Rows are points. To make a cloud, some directions were put in groups of two or more. Within a group, all points are equally far from the middle, so they leave a hole (a ring in 2 directions, a hollow ball in 3). The other directions are filled evenly. Then the cloud was stretched, turned, moved and blurred a little. How many holes are there, and how many directions does each take, smallest first?

Cloud:
[[ 44  41  41]
 [-18 -33  27]
 [  9  45  53]
 [ 48 -19 -15]
 [ 21 -16 -27]
 [ -2   6  69]
 [ 15 -35  50]
 [-16  38  -7]
 [-18  41  37]
 [ 51  19  53]
 [-22 -11 -12]
 [-18  27  52]
 [ -3  53  17]
 [ 36  42 -10]
 [ 64  21  30]
 [-34   7  37]
 [ -3 -35  -9]
 [-17  -5 -20]
 [ 26  -5  68]
 [ -7  24  63]
 [-34 -11  12]]
Holes: 1 (3)

Cloud, 26 rows:
[[-39 -40 -20  17]
 [  7 -29  32  40]
 [ 22 -50  -8  35]
 [-69  50 -18 -39]
 [ -9 -30 -45  40]
 [ 31  28  20 -55]
 [-59  41 -18 -68]
 [ 19 -28  -2  11]
 [-12 -28   8 -54]
 [-17 -35  -6 -33]
 [  2  10 -76 -34]
 [  4  -2 -20  21]
 [-59 -22  13   3]
 [ 66   0 -22 -25]
 [-49 -46  -6   9]
 [-13   1 -15  25]
 [ -9  13 -20 -34]
 [-29  24 -16 -33]
 [ 15  33 -38  27]
 [-77  40 -19 -18]
 [-23 -16  39 -53]
 [-59  17   4  -5]
 [-42  38  43  12]
 [-24   6  -3   3]
 [-20  30 -53 -44]
 [-51   8   2 -36]]
Holes: 0

Cloud, 48 rows:
[[ -6  40  11  38 -27  69]
 [-20   3 -35   4  24  -5]
 [-75  46  22  -6   8 -18]
 [ -1 -25 -59  12  -7  40]
 [-28  73  90  19  -8  -3]
 [-18  43 -62  18  45 -35]
 [ -9  34 -70 -43  30  21]
 [ 28 -44 -50   2   4  14]
 [ 44 -17  53  66  45 -28]
 [-12 -11 -54  18 -28  37]
 [-31   1  10  17  38  12]
 [-20  17 -57 -35 -50  -1]
 [-27  66   3  16 -40  54]
 [-44  33  33   7  38  -2]
 [-11  24 -38  -8  -8 -13]
 [-30  -8  20  16  12 -62]
 [ 64 -14   4  10   6  20]
 [  6 -30 -82   3   2   6]
 [ -8  13  -6  32  43 -56]
 [-51  57 -36  24  19 -15]
 [-17  13  -5  70   0 -15]
 [ 14  22 -39 -18 -45  72]
 [-14 -46 -10   4 -14 -42]
 [ 29 -10 -45  30  64 -22]
 [ 66   0 -21  40 -22  -4]
 [-61  41  11  -3   1 -23]
 [ -1  57   6  24 -18  80]
 [ 58   3  19   8 -10   5]
 [ 15  -2  11  -1  10 -47]
 [-46  40  15  -8  -2 -16]
 [-27  20 -39 -17  -4 -47]
 [-32  43 -35   5 -28  52]
 [ 26   2 -21  19 -64  59]
 [ 41  15 -22  59  -9 -15]
 [-77  31   9   2   3  25]
 [-11  -7  17  51  25 -53]
 [  8  42   0  79  10  34]
 [ 15   2 -15  -3 -27  -6]
 [-78  20 -10  20 -19 -25]
 [-26   6  38  -3  22  27]
 [ 65   5  10  66   5 -19]
 [-56   7 -21  18 -17 -36]
 [-21  -5  -1  46  37   0]
 [ 30 -33 -23  12 -27  51]
 [ 33 -17  40  -3  20  20]
 [ -9 -26 -29   0  -7  11]
 [-34  32 -36  -9  36  17]
 [-10 -41  44 -33 -36  22]]
Holes: 0
